Rows are points. Each copy is the shape, with its points in the same order, turned, moved and blurred by noise. Say if it was mirrored as well.

Shape, 8 rows:
[[-2.1 -1.9 -3.2]
 [ 2.9 -1.2  0.6]
 [-3.0  6.9  1.9]
 [ 6.2  5.6 -3.4]
 [ 5.3 -2.4  1.3]
 [ 1.2 -5.7  1.4]
 [ 1.7  0.5  1.7]
 [ 3.7  4.8 -6.2]]
Copy 1 (8 x 3):
[[ 2.2  2.4  1.4]
 [-0.4  0.9 -3.7]
 [-1.5 -6.7  3.2]
 [-8.1  0.1 -1.0]
 [-1.1  1.6 -5.8]
 [ 3.5  2.8 -4.8]
 [-0.7 -1.4 -2.2]
 [-6.9  2.3  2.1]]
Copy 1 is: mirrored
Copy 2 (8 x 3):
[[-4.3 -3.7 -0.2]
 [-1.0  1.9 -0.3]
 [ 4.2 -4.1  5.2]
 [-2.4  4.6  8.3]
 [-1.7  4.7 -1.6]
 [-1.7  1.4 -5.6]
 [ 0.4  1.1  0.8]
 [-5.0  1.7  6.8]]
Copy 2 is: only turned
Copy 3, 8 rows:
[[-2.0  1.2 -3.7]
 [ 0.0  0.5  2.4]
 [ 6.0  6.6 -3.3]
 [ 6.7 -2.9  0.7]
 [-1.0 -0.5  4.3]
 [-5.1  2.3  2.4]
 [ 0.3  2.9  1.9]
 [ 5.6 -3.7 -3.0]]
Copy 3 is: only turned

Shape:
[[ 0.6 -0.9  2.7  6.7]
 [ 0.1 -4.7  5.3 -2.3]
 [ 1.3  2.6  4.5  1.1]
 [ 4.5  0.8  1.1  4.7]
 [ 1.6  1.1 -0.3 -0.4]
 [-0.9 -1.0 -3.9 -3.6]
 [-4.1 -1.9  4.7 -4.7]
 [ 0.3  0.1 -7.5 -4.0]
 [-2.7  2.0 -5.7 -5.9]]
Copy 1 (9 x 4):
[[ 5.5 -2.9 -3.4  1.0]
 [ 5.1  0.7  5.6 -1.2]
 [ 3.4 -6.1  2.6  1.9]
 [ 3.0 -5.7 -2.1 -1.6]
 [-0.6 -3.7  1.6 -0.4]
 [-4.5  0.4  3.1 -0.5]
 [ 2.4  1.3  7.9  2.8]
 [-8.1 -0.5  2.0 -1.9]
 [-8.1 -0.5  4.6  1.5]]
Copy 1 is: mirrored
Copy 2:
[[ 6.8  0.1  1.4  0.7]
 [-0.1 -0.1  4.7 -6.0]
 [ 4.0  3.1 -1.2 -4.0]
 [ 4.1  3.9  0.3  2.7]
 [ 0.2  1.3 -2.2 -0.9]
 [-4.9 -2.0 -2.2 -0.6]
 [-0.9 -3.4  1.3 -7.9]
 [-6.7 -1.9 -4.0  2.0]
 [-6.5 -2.9 -6.6 -1.4]]
Copy 2 is: mirrored
Copy 3 (9 x 4):
[[-4.5 -2.6  4.0  7.0]
 [ 0.5  0.1 -4.7  4.2]
 [-1.7  4.1  2.5  2.5]
 [ 0.2 -0.1  6.1  5.0]
 [-0.4 -0.5  1.9  0.9]
 [ 0.9 -0.8  0.7 -5.5]
 [-3.1  2.1 -6.8  0.1]
 [ 2.4 -3.2  1.6 -7.0]
 [ 0.9  0.6 -0.5 -7.9]]
Copy 3 is: mirrored
